Every row gives one point. Each copy is the shape, with its points in the same order, turned, moved and blurred by noise. Say if it was mirrored as well.

Shape (5 x 2)
[[ 51  32]
 [  7  11]
 [  0 -15]
 [-29 -11]
 [ -2 -32]]
Copy 1 (5 x 2)
[[ -7 -60]
 [-13 -13]
 [  2   8]
 [-19  30]
 [ 11  23]]
Copy 1 is: mirrored
Copy 2 (5 x 2)
[[ 26 -49]
 [ -3  -8]
 [  5  18]
 [-23  28]
 [ 11  33]]
Copy 2 is: mirrored
Copy 3 (5 x 2)
[[-59  -8]
 [-13   3]
 [ 11 -14]
 [ 32   7]
 [ 23 -23]]
Copy 3 is: mirrored

Shape (6 x 3)
[[-44 -26   6]
 [-35  -2 -29]
 [ 54 -11  -3]
 [ 30   2  -8]
 [  9  13   0]
 [-42   0   1]]
Copy 1 (6 x 3)
[[ 37 -19  -4]
 [ 27  23 -12]
 [-60 -10 -17]
 [-38   4  -8]
 [-21   6   9]
 [ 32   1  13]]
Copy 1 is: mirrored
Copy 2 (6 x 3)
[[-21 -51  50]
 [-41 -17  44]
 [ 16  -2 -29]
 [  2   3  -5]
 [  3   3  19]
 [-18 -27  56]]
Copy 2 is: only turned
Copy 3 (6 x 3)
[[ -4  39  24]
 [ 27   8  27]
 [-44 -54   0]
 [-20 -31   1]
 [ -5 -19  -9]
 [ 15  30  12]]
Copy 3 is: mirrored
Copy 4 (6 x 3)
[[-24 -48 -38]
 [ -3  -4 -45]
 [  5  -3  50]
 [ 23  -3  27]
 [ 33 -20   3]
 [ -2 -46 -41]]
Copy 4 is: mirrored

Shape (7 x 4)
[[ 54   8  12 -27]
 [  4 -34  -3 -19]
 [-23 -40  28  -4]
 [  7   1 -34 -13]
 [ 28  14  28 -33]
 [-20 -22   7  53]
 [-19 -22  28  -6]]
Copy 1 (7 x 4)
[[-41  -1 -45  35]
 [-46  -5   7 -14]
 [-24  30  22 -27]
 [-26 -37   9  20]
 [-34  26 -18  40]
 [ 30   2   6 -39]
 [-20  33  18  -6]]
Copy 1 is: only turned
Copy 2 (7 x 4)
[[ 49  28  36 -28]
 [ 21   1  37  35]
 [ 26 -23   4  54]
 [-14  18  39   3]
 [ 48  -4  26 -26]
 [  1  17 -29  54]
 [ 24 -21   3  32]]
Copy 2 is: mirrored
Copy 3 (7 x 4)
[[-18 -33  30 -37]
 [  7 -18 -28   1]
 [ 38   2 -10  26]
 [-29  -5 -34  -9]
 [-14 -32  34   0]
 [ 21  60 -25  -1]
 [ 19   3  -2  22]]
Copy 3 is: only turned

Shape (9 x 6)
[[ -5   0   3  -6   5  -4]
 [ 48  -5 -10  -6 -22   2]
 [  0  21   6 -25  33  -4]
 [-44 -17 -16 -31 -14  -8]
 [ 16  23  15  12   1  36]
 [ 40  14  -5   2 -28  -8]
 [ -1  -5  38  -1 -12  -3]
 [-17  11 -26   7 -30 -10]
 [-23 -11   0   7  14 -19]]
Copy 1 (9 x 6)
[[  0   5  -3   9  14   4]
 [  6 -42  -2  14   3  38]
 [ 19  24 -26  -7  14   6]
 [-36  40   3  36   4   9]
 [ 34 -25 -15  16  -6 -16]
 [  7 -41 -12  22  21  29]
 [-19 -20 -13  -1  12 -18]
 [ -5   1   7  53  31  11]
 [ -6  19  17   5  29  -5]]
Copy 1 is: only turned
Copy 2 (9 x 6)
[[  9  -4 -11   0   8  -2]
 [  6 -60   3  -5 -13   5]
 [  6  -4   6   1  46  16]
 [ 20  20 -42  35  -1  -3]
 [-24 -23  -7 -28   4  30]
 [-10 -56   2   0  -9  -6]
 [  1 -13 -23 -25  14 -20]
 [-19  -6 -11  28 -19  -9]
 [ 17  19   5   5   9 -14]]
Copy 2 is: mirrored

Shape (14 x 8)
[[ 12 -39   7  37   3  -1  -2   9]
 [-18  14  -6  -5  -8   1   8  25]
 [ 12   0  21  -3  19  -9   4   0]
 [ 13  20   6   3   4  21  28   4]
 [  4 -16  24   1  17  15  -8  14]
 [ -4  27  28  -9 -24   6  10   9]
 [-20 -17 -20  10 -12  -3 -26 -39]
 [ 18   2  -4  -1  -4   8  21  16]
 [-16 -38 -41  11 -28  -1 -12 -12]
 [-32 -23  -7  27 -18  13  -6 -11]
 [ -2  20  10   0  -5  -8  27  14]
 [  4 -21  20  -6  25   0  28   9]
 [-18 -17 -13  11 -36  23  -4   8]
 [-14  18   8   9   8  11   0  31]]
Copy 1 (14 x 8)
[[-15 -10   4  32  14  -3   0  54]
 [ 16  -2 -16  25  -6  15  13  -7]
 [  2 -19  11  -1  -9  -5  -6  12]
 [ 30   3 -11  11 -25 -13  -1  12]
 [ -3 -10   3   1  -5  -4  31  23]
 [ 31  -3 -28  -9  15  -4   5  -5]
 [-53  20 -14  21   9  -7 -12  -1]
 [ 30   7   3  23  -3  -6  -1  12]
 [-37  34  -6  60  21  -1  -3   7]
 [-33   0 -34  39  13  -7   6  15]
 [ 25 -16 -14  13  -2  -2 -12  -5]
 [ 10 -32  15  26 -12 -26  10  16]
 [ -8  24 -26  41  16  -4  20  12]
 [ 15 -12 -17  12 -17  22  19   8]]
Copy 1 is: mirrored
Copy 2 (14 x 8)
[[  3 -17  34  10  12 -41  -2 -15]
 [-24  24   4   1  -2   6   2  -9]
 [  6  -8   5  -2  -5 -12  11  21]
 [ -2  35   3   9   4 -18  31  15]
 [  6   0  38  -2  -4 -10   2  18]
 [-21  25   1 -25  17   0  19  18]
 [ 36   3  -4 -11  29  -3 -20 -36]
 [-11  15  11  15   6  -9  32  -2]
 [ 13  -2  10  15  37   1 -14 -56]
 [  7  18  14  -1  34 -18 -29 -27]
 [-25  19 -13   1   4 -11  18  11]
 [ -3  -5  13  28   3 -12   4  31]
 [ -8  26  26  -1  37  -3  -5 -32]
 [-20  29  16  -5 -17  -8   0   2]]
Copy 2 is: only turned
Copy 3 (14 x 8)
[[  1  15   4  -4  13 -46   6  -6]
 [  2  15  -6 -14 -14  21  -5  17]
 [-22  -8   0   6  10   0 -15  -8]
 [  6 -19  -9   2 -24   1 -27   2]
 [-19 -15   6   2   8 -17   5  15]
 [ -1   1 -26  22 -11  21 -14  20]
 [ 39  10  15   3  35  12  19 -19]
 [  1  -6 -20 -15 -14  -5 -17   0]
 [ 44  24  -4 -27  21  -3  32 -18]
 [ 37  19  16   7   2  -7  25   0]
 [ -8  11 -14   3 -21  14 -24  -1]
 [-29 -13   1  -2 -16 -11   3 -16]
 [ 38  14 -12  -7  -5  -5  24  17]
 [ -7   7   8  -5 -13   6 -15  30]]
Copy 3 is: only turned

Shape (13 x 9)
[[ -8 -21  10  -2  27 -22   0   8  34]
 [-18  -6 -28  -6 -20 -16  14  23  -1]
 [-30 -27  20  13  14   6  14  34   1]
 [-18  32  16 -30   4 -24  -9  32  14]
 [ -5  -4 -27 -29   0 -18  -8 -23  -5]
 [ 19 -11  20 -14  -3  18  18   0 -25]
 [-33 -19   4  -6  17   0   3 -28 -18]
 [  2 -28  30  32  12 -32  22   4  30]
 [-13  14 -21  30   5 -36 -36  16 -25]
 [ 37 -30 -14  17   5  27 -22 -22 -15]
 [  3  38  18 -18   4  16 -39 -35  12]
 [ -4  30  15 -20  44  19  22 -23   7]
 [ 28  31   6  21  -4 -30   5  20  39]]
Copy 1 (13 x 9)
[[-12  23 -17   2 -30  11   5   8 -21]
 [ 21  17  24  32   1 -14  10   9 -11]
 [-34   3  25   3  -3  10   6  17 -20]
 [  7  60  -3  -1  21  19  13   1  -4]
 [ 26  24 -19   5  -9 -44  20   9   5]
 [-13 -10   9  -3   9 -17  13 -20  31]
 [-12   7   4 -28 -16 -41  15  25   1]
 [-17  11   7  -2 -44  14 -32  -9 -18]
 [ 12  24 -14  14  25 -23 -38  47  -4]
 [  3 -48 -33   0   1 -31  -5  -4   6]
 [ 27  15 -39 -54  28 -16  10  -8   1]
 [  6  11 -10 -49 -11  13  32  11  36]
 [ 36  27 -14   7  -5  37 -35 -12  -3]]
Copy 1 is: mirrored
Copy 2 (13 x 9)
[[ -3  16  13 -21   0 -33  30  32  10]
 [ -5  16  -3  21  28  -6  -1  -4  19]
 [ 15 -12  33 -12  19  -9  -5  35  21]
 [ 30  26  25  23   9 -45  22  -2 -11]
 [-17  13 -10  -2 -11 -13  16 -32   5]
 [  1 -10  31  12 -25  17   1   1   3]
 [  5   3   4 -36 -11 -12 -20 -14   5]
 [-17  19  14 -24  11   1  11  60  -8]
 [  3 -10   1 -15  56  -6  32 -27 -22]
 [-22 -38  -9 -17 -22  27  38  -3  10]
 [ 35  -8 -22  -7 -42 -20  30 -18 -39]
 [ 44  33  11 -24 -44   1  16  -6  -3]
 [ 12  32   1  17  15   4  54  33 -26]]
Copy 2 is: mirrored
Copy 3 (13 x 9)
[[  4 -20  43   3   1  29 -14   3  29]
 [-18   6   4 -11  29  19 -11   3 -13]
 [  2 -22   3  18  30   7 -22 -22  33]
 [ 20  31  46   7  30   1 -34  14   5]
 [-12   8   9 -15  -6  10  -2  47   1]
 [ 31 -25 -11  12   5 -15   1  16  -6]
 [-20 -10  -3  16  -6  -9  -2  27  32]
 [  0 -31  38  33 -15  35  -8 -24   9]
 [-11  38  -9  -8 -22  18 -50 -10   6]
 [ 28 -19 -32 -25 -39  12  15   7  14]
 [ 35  41  29  -3 -25 -22  17  29  27]
 [ 11 -15  44  -3  -9 -52  -1  21  19]
 [ 25  12  55  -6 -15  22 -14 -28 -25]]
Copy 3 is: mirrored
